Each row is a point. Two turns around zero, p and q, are shown by what they do to some points. Write where each new point lands after one turn and then the other. Backwards means that the second turn is done in reverse. Each puzzle has new turns, and all numbers are rounded.
In the rows, zero is written as 128.

Turn p:
[171 112] => [172 114]
[143  95] => [144  96]
[147 118] => [147 119]
[ 87 163] => [ 86 161]
[ 91 151] => [ 90 149]
Turn q:
[187 144] => [185 106]
[143 135] => [144 125]
[105 111] => [ 99 128]
[ 68 135] => [ 84 169]
[137 115] => [127 112]
Where do these land?
q, then p: [ 99 188] => [138 194]
q, then p: [169 104] => [149  85]
q, then p: [109 130] => [113 140]
p, then q: [112 108] => [104 120]
q, then p: [151 110] => [137 100]

Turn p:
[146  82 112 155] => [159 164 157 145]
[154 172 153 125] => [108 133 102  82]
[140 179  90 169] => [183 116  92  91]
[135 132 152 122] => [106 138 122 121]
[134 155  94 110] => [143  92 135 102]
[114  95 155 121] => [102 145 138 160]
[ 73  80 142  95] => [ 93 110 150 196]
Turn q:
[159 116  91 147] => [ 88 133  97 145]
[142  92 149 115] => [119 117 159 158]
[171 121 100 138] => [ 96 119  96 153]
[103 129 150 146] => [150 155 143 124]
[108 182  97 135] => [140 133  86  80]
[107 120 214  95] => [191 110 194 144]
[105 136  95 120] => [111 129 122  91]
Where do these land?
p, then q: [134 152 152 105] => [119 125 152  96]
q, then p: [100  80 105 115] => [ 84 114  98 156]
p, then q: [100  83 135 156] => [145 167  87 142]
p, then q backwards: [103  89 108  95] => [148  87 158 103]
q, then p: [157 179 123 120] => [164 126 175 125]
q, then p: [124 159 137 186] => [160 107 119  75]
q, then p: [179 154 136 119] => [174 149 154 141]

Turn p:
[101 148 136 138 102 148 116 128] => [152 135 105 126 143 102 106 129]
[106  93 126 133 150 133 127 140] => [102 127 148 126 113 125  96 119]
[122 113 112 129  31 124 137 128] => [134  82  58 100 163 142 107 145]
[124 109 108  49 131 117 110 110] => [136 117 141  56 102 145 146  97]
[137 128 149 134 149 120 113 131] => [137 128 155 140 116 124 131 141]
[169 149 139 148 131 139 168 154] => [101 141 129 156 164 125 162 158]
[186 136 122 139 129 134 107 144] => [126  93 140 151 135 110 172 137]
[115 147 134 146 152 106 123 145] => [127 150 129 149  98 117 127 145]
[116 112 148 111 154 128 141 106] => [131 149 160 116 127 152 115 118]
[103 145 107 152 151 130 137  95] => [136 158 115 158 118 138 118  92]
Turn q:
[135 101 123 112 143 103 134 100] => [110 103 127 126  92 150 126 122]
[131 124 112  97 111 122 143  97] => [135 110 120 118 120 159 123  94]
[157 101 128 108 122 136 108 109] => [136  91 136 111 126 156 128 144]
[154 158 119 170 140 126 146 166] => [128 175 108 150 139 120 165 154]
[119  85 137 114 103 139 139 100] => [149  79 135 116 111 123 129 105]
[116 190 149 129 148 166 120 155] => [130 192 148 101 164 108 119 135]
[104 168 117 155 120 121  97 170] => [116 161 119 161 175 103 107 142]
[133 124 156 113 112 116 135 127] => [138 119 105 106 117 121 116 129]
[114  78 121  69 121 147 138 119] => [170  93 158 121  94 149  98 107]
[109 145 132 165 150 109 115 152] => [ 97 154 125 153 134  97 126 146]
[136 135 114 177 139 123 133 112] => [ 98 130 126 145 136 121 171 128]
Where do these land?
q, then p backwards: [117 129 102 106 136 114  81 132] => [121  86 149 159 127 130 150 124]
p, then q backwards: [146 113 145 154 132 106 173 176] => [151 133 118 156 168  98  80 138]
p, then q: [117  96 128 113 104 137 126  90] => [129 103 166 103 128 154 125 140]
p, then q: [165 126 136 133 147 121 147 125] => [140 146 137 120 117  95 147 123]
q, then p: [117 146 118 142 136 114 188 135] => [148 144  80 147 145 151 146 118]
q, then p: [118 151 139 103 103 130  93 110] => [137 125 164 111  99 117 128  98]
q, then p: [117 141 106 139 106 143  68 100] => [117 148 186 137 102 125  95 110]
p, then q: [145 127 131 130 139 157 179 161] => [104 171 147 136 110  96 107 110]
p, then q: [110 122 147 132 151 130  98 122] => [121 110 102 107 142 122 124 149]

Turn p:
[121 168 110 118 111 174 112 124 134 118 101] => [128 141 167 143 161 101 111 127 125 130 168]
[153 137 134 113 149 128  81 147 147 117 139] => [104  91 112 127 147 110 146 103 143 137 149]
[153 121 123 155 136 148 146 174 146 121 177] => [158 124  71 157 140 144 156 130 144 114 150]
[115 134 112 117 135  98 140 103 142 105 105] => [133 106 170 118 129 147 124 141 132 145 110]
[140 130 148 113 114 101 129 145 150 108 104] => [114  98 147 139 147 129 142 125 126 105 100]
[104 106 111 114 124 123 127 109 130 112 101] => [137 136 168  98 128 131 132 128 137 131 116]
[107 145 127 127 101 115 111 133  31 140 128] => [ 98 146 118  89  93  88  96 184 102  99 143]
[115 115 128 155  99 181 149 115 110 132 104] => [143 191 151 135 124 135 124 124 110 103 149]
[107 125 138 156 153 149 151 113 143 124 123] => [138 149 140 147 112 163 117 114 150 132 137]
[117 112 123 148 130 100 130 112 138 170 127] => [122 145 109 110 131 153 107 121 122 148  94]
[111 117 134 106 144 119 149 134 146 136 140] => [150 120 124 135 118 124 125 120 152 135  99]
[167 119 130 111 130 108 146 135 117 134  97] => [139  97 134 120 124 131 125 113  88 106 111]
[152 137 146 130 138 118  93 120 131 148 219] => [ 99 120  54 146 111 108 157 135 135 180 135]
Turn q:
[131 129 125 152 125 130 164 149 137 115 124] => [122 141 159 131 144 117 140 131 119 113 104]
[119 131 125 120 145 125 158 117  98 151 115] => [144 161 112 138 129 138 140 160 124 137 122]
[144  81 124 121 149 146 151 146 147 126 138] => [105 152 147  85 136 144 115 136 143 110 115]
[139 191 137  95 124 114 104 111 121 149 169] => [112 113  62 146 102  97 125 123  93 130 150]
[144 152 122 127 112  92  83 116  92 131 160] => [137 120  74 162 110 114 120  85 138 124 136]
[121 132 121 104 112 138 140 114 108 105 124] => [129 121 130 146 105 123 112 152 138 139 110]
[126 153 101  98 155 118 100 158 112 125 139] => [154 137 108 116  80 124 114 109 102 112 130]
[ 92 104 132 128 125 100 152 121 151 125 110] => [144 147 160 128 160 118 105 141 130 151 142]
[ 97 120 119 154 132 155 139 105 123 124 136] => [122 124 135 134 144 157 128 130 117 161 100]
[160  84 190 185 138 164 117 129 179  95  85] => [ 83  92 205 121 167 177 157 123 157  97 162]
[118 115 140 124 113 145 128 157 127 145 124] => [123 136 142 105 116 118 152 124 140 145 130]
[143 145 100 129 106 109 100 110 141 144 113] => [161  91 101 127 143 110 127 122 134 120 136]
Where do these land?
p, then q backwards: [150 167 138 103 109 149  98 118 146 124 122] => [112 151 163 149  98 107 139 124 155 120 140]
p, then q: [153 119 112 166 114  99 147 133 102  87 113] => [ 99 146 159 121  78 135 136 135 140 128  91]
q, then p backwards: [157 101 163  89  98 161 128 115 134  91 133] => [ 85 162 161 128 155  97 100 129 108  97 130]
q, then p backwards: [143 104 161 118 142 114 105 112 155 150 124] => [128 141 105 160 147 147  91 146 120 114 125]
p, then q backwards: [126 138 134 151 129 160 104  96 113 147 103] => [104 115 162 120 157 110 127 146 141 120 158]
q, then p: [156 134 109 144 145  97 147 168 142 128 116] => [114  81 157 144 104 136 146 147 121 124 141]
p, then q: [117 144 123 144 139 106 118 139  86 143 103] => [136 113 133 119  83 128 106 103 138 148 136]
p, then q: [107 107 132 129 155 143 164 140 144 148 152] => [132  79 118 118 153 119 137 135 132  97 118]
p, then q backwards: [130 167  97 103 100 158  97 106 136 110 150] => [ 91 138 169 123  93 105 152 121 154 153 109]
p, then q: [111 102 136 146 112 146 108 161 107  93 148] => [112 132 155 129 125  91  94 135  93 117 104]
p, then q backwards: [112  94 114 116 141 117 122 143 122 149 117] => [137 105  90 121 126 130 118 147 136 140 139]
p, then q: [100 166 101 163 104 105 158 155 153 146 119] => [141 113 148  98 100 171 151  97 100  93 138]
q, then p: [129 105 139 115 143 107 140 107  94 149 154] => [132 127 124 137 166 127  98 141 139 155 157]
p, then q backwards: [100 142 132 106 160 128 156  98 159 127 138] => [ 91 107 121 127  97 130 116 120  96  96 114]

Turn p:
[158 161 144 101 143 137 121 152  83 132 143 151  95 203] => [122 156 150 117  77 101 171 145 143  86 150 169  87 154]
[154 150 119 103 119 178 112 122 118  90 126 112 139 106] => [ 95 162 105 158 137 148 145 157 113  99 139 119 151 120]
[124  92  61 135 173  86 135 149 142  97 157 150 146 144] => [183  92  87 172 129 124 135  87 116 136 143 165  95 104]
[131 106 166 153  61  81  97 157 132 158  98 176 180 113] => [118 118 165 122 116  47  98 139 116 195 103 144 177  97]
[ 76 110 105  98  63 128 124 105 139  90 153 147 149 173] => [134 114 164 112 128 154 140 130  37 136 150 164 127  88]
[ 77 106 178 106 181 127 183 127  89 174 150 141 123 107] => [184  98 175 101 164 112 165 138 167 105 100  74  96 133]
[109 160 117 147 146 133 178 135 133 125 156 152 113 138] => [148 110 116 118 104 152 160 142 138 151 139 110  83 129]
[164  94 120  97  97 113 113 113 194 138  99 114  87  80] => [126 123  74  86 172 125  82 130 118 133 141 144 192 161]
[160 131 130 116 168 176 177 103 149 124  94 122 107 159] => [ 94 126  98 122 145 127 143 126 117 103 155  94  81 189]
[130 134  91 161 180  94  67 100  89 131 101 136 193 117] => [125 161 109 186 123  98 102  77 130 122  53 134 103  80]
[169 170 160 148 144 150 132 110  81 134 150  97 128 118] => [108 146 136 153  84 145 138 154 160  92  94  95 133 155]
[153 133 152  78 115 112 139 152 163 160 128  90 102 159] => [116 109 145 101 150 130 109 161 149 115 147 179 129 184]
[113  73 144 157 148 148 141 138  82 155 147 127 140 113] => [175 128 172 156 130 108 133 105 142 120 128  76 137 132]
[ 40 148  81 125  94 147 111 124 159 154 145  97 127  86] => [155 161 146 106 176 210  97 137 122 173 128 125 132  83]
[121 153 131 173 129  93 139 179 123 104 102 112 107 128] => [100 110 125 132 105 137 149  96 185 169 139 144 136 121]
[158 126 157 177 128 118  94 131 183  84 112 147 126 111] => [ 85  98  80 125  96 102  86 119 137 137 152 114 155  96]
[139 129 117 101  88 155 114  81 118 127 115 106 115 119] => [109 165 128 112 140 154 124 133  86 107 116 125 161 148]
Turn q:
[136 173 174 105 146 128 123  87 161 103 135 109  98 118] => [122 105 128 151 119 142 156 171 173 124 103  98 163  94]
[112 129  71 153 142 112 153  93 156 137 120 123  85 175] => [178 121 120 111 128 161 146 131 179 138 119 148  65 140]
[154  78 158 139 129 144 102 195 148 143 150 138 142 128] => [114 164  86 131 134 123 127 124  60 121 106 109 148 170]
[125 115 114 101 136 105 119  92 155 129 122  90 142  93] => [134  79 160 148 120 152 136 131 112 111  95 144 128 112]
[147 118 129 156 170 109 119 105  96  90 145 116 125 101] => [161 137 140 189  96 141 134 125 119 126 158 123 137 109]
[108 117 152 152 170 151 136  77 149 104  76 132 141 124] => [137 109 156 140  62  92 171 155 146 136 120 126 116 142]
[142 168 102 159 122  85 136 113 161 128  91 156 129 118] => [170  97 154 107 135 122 126 130 155  91 142  84 101 139]
[157 118 142 127  96 178 140 188  97 149 149 111 119 107] => [ 79 154  81 126 165 121 132 132  87 111 165 152 149 131]
[113  92 175 116  87 126 138 159 100 147 184 159 128 106] => [ 83 147  94  99 111 159  99  93  95 138 148 124 183 134]
[175  76 145  74 114 163  98 199  77 148 165 182 140 142] => [ 97 233 108 100 145 118  82 122  58 122 118 146 173 124]
[116 169  58 167  81 136 114  74 139 149 125 129 147 172] => [153  88 141  87 152 131  98 158 143 170 150 122  43 111]
[ 64 169  91 156 163 118  87 109 135 133  93 115 110 143] => [170  97 175 146 154 120 138 142 175 181 129 134 110 169]
[103 140  81 149  71  96 114 101 120 104  76 102 103 180] => [117 123 179 116 162 149 149 104 167 157 138 111  40 122]
[ 97 159 121  94 152 141 166 114 161  72 122 125 127  83] => [103  90 141 168  98 120 109 148 189  85 114 146 142 134]
[155 110 162  88 117 139 151 169  83 185 135 138 130 112] => [108 158 105  86 149 113 135 101  90 108 140 160 188 109]
[146 116 173 112 152 117 150 175 111 126 160 121 182 146] => [122 146  79 148 119  84 111  81  99 126 103 120 162 107]
Where do these land?
p, then q: [145 122 139 165 162 165 149 141 163 134 178  73 169 131] => [117 144  88 169 138 153 160 155  86 171 135 105  97 174]
q, then p: [126 109 126 105 128 131 126 165 184  77 115 142 108 159] => [ 60 136 124 100 134 155 129  92 136 147 153 146  99 125]
q, then p: [137 107 134 161 147 133 176 183 104 138 116 106 135 125] => [155 109 101 129  86 153 153 106  88 133  98 138 100 131]
p, then q: [105 204 146 114 126  91 128  68 120 148 104 121  95 101] => [ 84 127 182 103 152  88 143 148 169 100  86 172 127 147]
p, then q: [125 105 166  96 144 187 141 165 137 112 146 132 129 193] => [111 159  68 172 107 177 115  97 151 143 131 103 161 128]
p, then q: [ 86  97 104 119 126 144 148 120 162 120 121 143 110 179] => [139 166 116 130 113 171 126 140 135 148 138 162 166  89]
p, then q: [144 195 139 166  83 114 146  91 154 163  91 184  90 105] => [104 106 162  67 216 124 119 104 136 130  89 180 128 121]
p, then q backwards: [152 142 121 150  73 128 116 127  91 141  97  99  95 123] => [ 88  87 169 103 139 131 114 148 108 124 127 163  98 126]
q, then p backwards: [129 157 100 132 175 187 125 132 100 121 157 111 151  87] => [178 110 116 102 112 123 100 179 164 123 159 133 171 134]
q, then p backwards: [ 91 105 142 127 119 153  83 184 127 135 148 134 143 103] => [172 110 116 130  76 138 141 108 150 142  88  98 145 132]
p, then q backwards: [108 116 104  43  89 110 155 161 140 118 136 154 133 181] => [137 109  82 141 134 175 115 113  96 200  87  84 122 103]
q, then p: [139 171 104 142 101  60  95  82  73 130  66 136 145 155] => [132  83 120  91 132 130  97 169 181  58  93  95 170 164]
q, then p backwards: [150 110 122 147 168 101 123 120 118 138 181 127 116 116] => [132 109  73 140 119 131 121 120 127 117 178 124 122 105]
q, then p: [117 106 147 141 111 127 106  99 105  90 141 137 151  74] => [134 132 195 135 102 141 116 137 122 131 128 104 167 103]
p, then q: [165  74 126 112 169  91 104  81 140 155 123 122 150  87] => [177 150 198 169 125 111 141 125 106 122 110 107  81 120]
